Every row gives one point. Examples show where two turns around zero, p and q, send a point. Write where each new point lands after one turn and then the other. Backwards means that the second turn is done in reverse. Each puzzle has new turns, and all numbers are rounded.

Turn p:
[ -6 -40] => [ -3 -40]
[-22  -4] => [-22  -5]
[28 44] => [25 46]
Turn q:
[-39  10] => [-28  29]
[  4 -21] => [ -8 -20]
[47 37] => [60  6]
[-12 -26] => [-24 -15]
Where do these land?
p, then q: [75  0] => [ 66 -36]
p, then q: [-22  24] => [-8 32]
p, then q backwards: [-12 -16] => [  0 -20]
q, then p backwards: [-12 -11] => [-16  -2]
p, then q: [-28   3] => [-23  16]

Turn p:
[ 43  26 -23 -27] => [ 42  36 -10 -25]
[-26 -63  25 -12] => [-47 -49  -2 -28]
[-23  24 -21 -36] => [-21  47   5 -12]
[-30  19  22  41] => [-11 -12  26  50]
[ 19 -17 -29  24] => [ 14 -10 -41  11]
[  0  21 -11 -33] => [  0  35   7 -19]
[ 16 -11  37  42] => [ 21 -48  15  23]
Turn q:
[ -3 -15  43  14] => [ -2 -28  30  25]
[ 29  41 -24 -27] => [ 29  47  -2 -28]
[-16 -40  27  55] => [-22 -42  -2  58]
[ 42 -19   2  -5] => [ 44 -13  -7   5]
[-35  14 -14  10] => [-38  14  -7  -2]
[-17  20 -34 -47] => [-10  22 -11 -58]
Where do these land?
q, then p: [-13 -29  32   8] => [-19 -42  -5   0]
p, then q: [ -8  34 -31 -19] => [-7 48 15 -1]
p, then q: [  0  34 -55  -1] => [ -2  63 -10   8]
q, then p: [38 18 39 39] => [ 43 -35  16  38]
p, then q: [  1 -12 -59 -27] => [-13  45 -26 -38]
q, then p: [-15 -20  35  22] => [-18 -42   0  16]
p, then q: [ -3 -24  39 -21] => [ -2 -40  20 -23]

Turn p:
[-19 -43  18  24  53  57] => [-25  15 -66  35  46  25]
[ 19  16 -33   6 -33 -10] => [ 23 -23  14   0 -40  -6]
[-25  31 -31 -21 -32 -26] => [-14 -17  21 -39 -44 -18]
[-30  66  51  37 -14 -15] => [-45  59  50  24 -32  -4]
[ -9 -25  -6 -20 -26  23] => [-13 -40  -3  -6   8  22]
[ 24  10 -25 -15  30  12] => [ 33  12 -28 -19  -6  11]
[  2 -36   1  -3 -31  -9] => [ -1 -42  15   9  16  -8]
[ 22  31  17 -20 -12 -27] => [ 19  17  44 -20  -6   0]
[ 17 -49   9  12  65  -4] => [ 23  18 -45  15  60 -21]
Turn q:
[-11  10 -23 -12 -79 -27] => [  4  -1 -46 -60 -42 -18]
[ -8   2  36  22  12 -35] => [-36  -6  38 -20   7   1]
[ -1  21 -10  -1   5  39] => [20 30 -6 26 -2 -9]
[ 28 -17 -21  18  24 -34] => [-21 -49   0  15  14 -18]
[ -7 -14   4  24   0 -22] => [-34 -12   1  -6   0   2]
[ -5 -10 -17  17 -11  85] => [ 14  45 -32  59 -28  22]
[-31  10  -2 -39  28 -38] => [ 10  -4   6 -38  56  -2]
[ 49  18 -14  11  -3 -32] => [  1 -41  11   1 -16 -45]
[-14 -20  44 -40  25  64] => [43 35 26 25 11 66]
Where do these land?
q, then p backwards: [-28  -2  -9  22  -3 -36] => [-46 -11   3 -18  10  -4]
p, then q: [ 57 -32 -22   1 -57  36] => [-12 -33  -4  59 -48  48]
q, then p: [ 23  38 -32   4  16  34] => [ 31  19  17  27 -21 -41]
p, then q: [-14 -11  -1  -7 -58  -8] => [-20  -3   5 -14  -9  55]
p, then q: [  1 -51  21 -34  29   8] => [ 14 -11   5  37  58   5]
p, then q: [  8   1  27  13 -19 -54] => [-24 -13  53 -27   0   2]
q, then p: [-12  51  20 -14  54 -26] => [  5  65  15 -17  43 -16]
q, then p: [-37  19 -30  -6  13  -5] => [ 13  27 -22 -30 -14 -20]
q, then p: [  2 -13  26  20  24  51] => [-18  26   2  50 -22  20]
